Rows are points. The ring and each string are closed loops that go straight from each point to the next, and from the last back to the first. Before rounding, they use only three directions, however many columns there are. How many times does the string pass through the ring? Passing back the other way cancels.

Ring (10 x 3)
[[ 3.31  0.88  0.34]
 [ 2.47  1.89  0.11]
 [ 1.34  2.20 -0.28]
 [ 0.29  1.80 -0.68]
 [-0.42  0.70 -0.83]
 [-0.27 -0.75 -0.54]
 [ 0.21 -1.37 -0.29]
 [ 1.50 -1.85  0.09]
 [ 2.87 -1.33  0.30]
 [ 3.45 -0.25  0.37]]
String (8 x 3)
[[ 1.68  1.50  0.92]
 [ 2.33  2.03  1.50]
 [ 1.97  0.80  0.69]
 [ 2.65  0.74 -0.49]
 [ 3.56  1.33 -1.18]
 [ 3.52  2.73 -0.05]
 [ 2.32  1.24 -1.17]
 [ 1.74  0.59 -0.54]]
Times through: 0
String (7 x 3)
[[ 1.72  0.42 -0.05]
 [ 2.44  1.16  1.41]
 [ 4.31  0.98  0.99]
 [ 4.30  0.24 -0.34]
 [ 3.53  0.23 -1.21]
 [ 3.72  0.92 -0.60]
 [ 2.73  0.72 -1.28]]
Times through: 1

Ring (9 x 8)
[[ 3.01 -1.19  0.42 -0.70 -1.20  1.71 -0.70  1.21]
 [ 2.85  0.27 -0.80 -0.79 -2.41  0.35  0.07 -0.15]
 [ 1.37  1.54 -2.30 -0.53 -2.49 -0.80  0.74 -1.24]
 [-1.76  2.32 -2.12  0.06 -0.73 -1.78  0.88 -1.46]
 [-3.25  1.95 -1.11  0.38  0.82 -1.62  0.50 -0.82]
 [-3.81  0.43 -0.41  0.68  2.54 -0.15 -0.24  0.57]
 [-2.26 -1.62 -0.73  0.66  2.98  2.15 -0.96  1.99]
 [-0.44 -2.44 -0.60  0.35  2.28  3.07 -1.22  2.45]
 [ 1.96 -2.23  0.30 -0.30  0.41  2.79 -1.15  2.15]]
String (18 x 8)
[[-0.94 -0.15 -1.68  0.20  0.69  0.80 -0.15  0.49]
 [-2.09 -0.23  0.47  0.32  1.89  0.48 -0.56  1.05]
 [-3.45 -2.04  0.72  0.88  4.39  2.31 -1.40  2.71]
 [-1.65 -3.82 -2.76  0.99  4.03  4.86 -1.52  3.35]
 [ 0.06 -2.44 -2.58  0.38  1.66  3.43 -0.91  2.07]
 [ 0.20 -0.99 -2.11  0.10  0.45  1.81 -0.38  0.96]
 [ 0.67 -0.65  2.38 -0.39  0.38  0.71 -0.89  1.38]
 [ 3.41 -1.72  2.62 -0.87 -0.80  1.92 -1.22  1.95]
 [ 5.08 -1.34  1.38 -1.22 -2.52  1.79 -0.81  1.25]
 [ 3.61 -0.68 -3.43 -0.63 -2.54  1.84  0.11  0.09]
 [ 1.11  0.26 -1.13 -0.37 -1.12  0.36  0.03  0.02]
 [ 1.09  1.23  0.08 -0.59 -1.73 -0.88  0.24 -0.56]
 [-0.15  0.63  0.02 -0.22 -0.32 -0.29 -0.05  0.05]
 [-0.26  1.13 -4.10  0.03 -1.16 -0.13  0.76 -1.02]
 [-2.12  2.99 -5.37  0.28 -1.40 -1.97  1.62 -2.50]
 [-3.61  3.10 -0.60  0.25  0.23 -2.95  0.88 -1.63]
 [-4.12  2.50  2.12  0.26  1.43 -2.79  0.21 -0.63]
 [-2.02  0.62  0.14  0.20  1.11 -0.37 -0.16  0.30]]
Times through: 1
